Each row is a point. Examples show where two turns around zero, p and q, send a point. Write where each new point lands after one turn and then the other. Backwards means that the second turn is done in reverse. Each puzzle has new turns, and all numbers are rounded.
(in the rows, 128 means zero)

Turn p:
[107 171] -> [101 167]
[ 99 133] -> [ 99 128]
[193 111] -> [195 121]
[125 131] -> [125 130]
[117  94] -> [122  93]
Turn q:
[124 151] -> [110 143]
[167  86] -> [185 122]
[ 93 147] -> [ 89 119]
Where do these land?
q, then p: [159  71] -> [192 115]
p, then q: [ 94 128] -> [106 102]
p, then q backwards: [124 150] -> [136 149]
q, then p backwards: [162 131] -> [155 149]
p, then q backwards: [101 161] -> [123 170]

Turn p:
[144 197 147] -> [ 93 167 179]
[146  93 129] -> [164 113 124]
[ 87 112 133] -> [107  97 105]
[104  93  76] -> [141 128  62]
[157 110 145] -> [159 118 148]
[129 162 138] -> [105 144 150]
Turn q:
[ 93 140 134] -> [113 143 159]
[ 90 133 110] -> [111 163 144]
[161 151 136] -> [165 109 128]
[182  72 108] -> [125 106  51]
[ 87 133 110] -> [109 165 146]
[156 139 170] -> [146  81 140]
Where do these land?
p, then q: [116 132  97] -> [142 158 128]
p, then q: [127 113 206] -> [ 72  73 119]
q, then p backwards: [115 159  91] -> [168 146 103]
q, then p: [106 120 110] -> [100 138 129]
p, then q: [176 116 136] -> [156  87 121]

Turn p:
[163 128 150 155] -> [164 121 119 160]
[136  88 106 155] -> [114  82 111 145]
[136 143 137  32] -> [157 147 168  45]
[122  99 126 123] -> [118 103 141 125]
[116 143 153 154] -> [127 150 135 162]
[ 94 167  96 148] -> [ 88 166  96 130]
Turn q:
[181 166 148 115] -> [170 156 132 176]
[103 152  93 146] -> [ 96 145  90 120]
[100 123 130 159] -> [ 99 142 136 102]
[176 101 116 127] -> [124 101 149 173]
[160 101 141 117] -> [142 105 157 149]
[ 49 126 140 104] -> [137 120 104  49]
Where do these land?
p, then q backwards: [122  97 119 121] -> [122  96 120 127]
p, then q backwards: [121 124 138 124] -> [133 121 136 135]
q, then p backwards: [157 117 144 185] -> [ 73 128 165 131]
q, then p: [182 152 127  86] -> [154 102  78 166]
p, then q: [ 83 186  82 119] -> [139 147  48 101]
p, then q backwards: [103  92 158 133] -> [159  90 134 147]

Turn p:
[ 70 146 172 160 176 103] -> [115 180 140 127 178 192]
[134 147 134 104 156 140] -> [154 132  99 137 145 131]
[114 133  92 107 139 126] -> [118 144 103 125 139  97]
[211  68 100 169 115 133] -> [139  46 170  71 115  96]
[144 165 126 126 103 136] -> [147 126 141 165 118 111]
[ 93  80 159 169 124 151] -> [ 75 102 141 116 131 182]
[116 143 137  69  86 113] -> [136 162 102 152  70 118]
[142 142 104 118 124 123] -> [140 131 127 132 127  97]
Turn q:
[137  94  96  86 137 111] -> [161 109 139 119 156 172]
[103 175 183 113 166 102] -> [129  80  77 157 124  79]
[ 89 112 115 161 114  93] -> [110 142  87 119 101 166]
[152  89 134 142 133 137] -> [140 147 154 156 119 147]
[154 115 121  81  94 188] -> [109 115 205 114 163 127]
[ 83 146 145 161 115 126] -> [ 83 136  92 129 108 119]
[174 145 150  90 112 130] -> [150  91 171 119 120 100]
[132 148  80 188 153 138] -> [141 203 100 111 134 114]
Where do these land?
q, then p: [ 87  90 164 141 100 120] -> [ 63 113 134 156 128 139]
q, then p backwards: [149 193  99 129 136 133] -> [156 120  79 110 157  94]
q, then p: [111 120 134  90 111  95] -> [102  94 102 106 112 129]
q, then p: [149 179 109 121 209 184] -> [192 176 154  78 187 117]
p, then q: [120 132 176 158  74 114] -> [ 68 130 156 147  97 103]
p, then q: [178 134 109 119 161 133] -> [187 120 144 136 128 145]
q, then p: [129  81 119 110 145  97] -> [130  68 125 134 141 127]
q, then p backwards: [102 117 124 185 113 131] -> [ 76 120 137 101 110 109]
q, then p backwards: [128 107 119 100 104 146] -> [126 115 141 171 132 127]
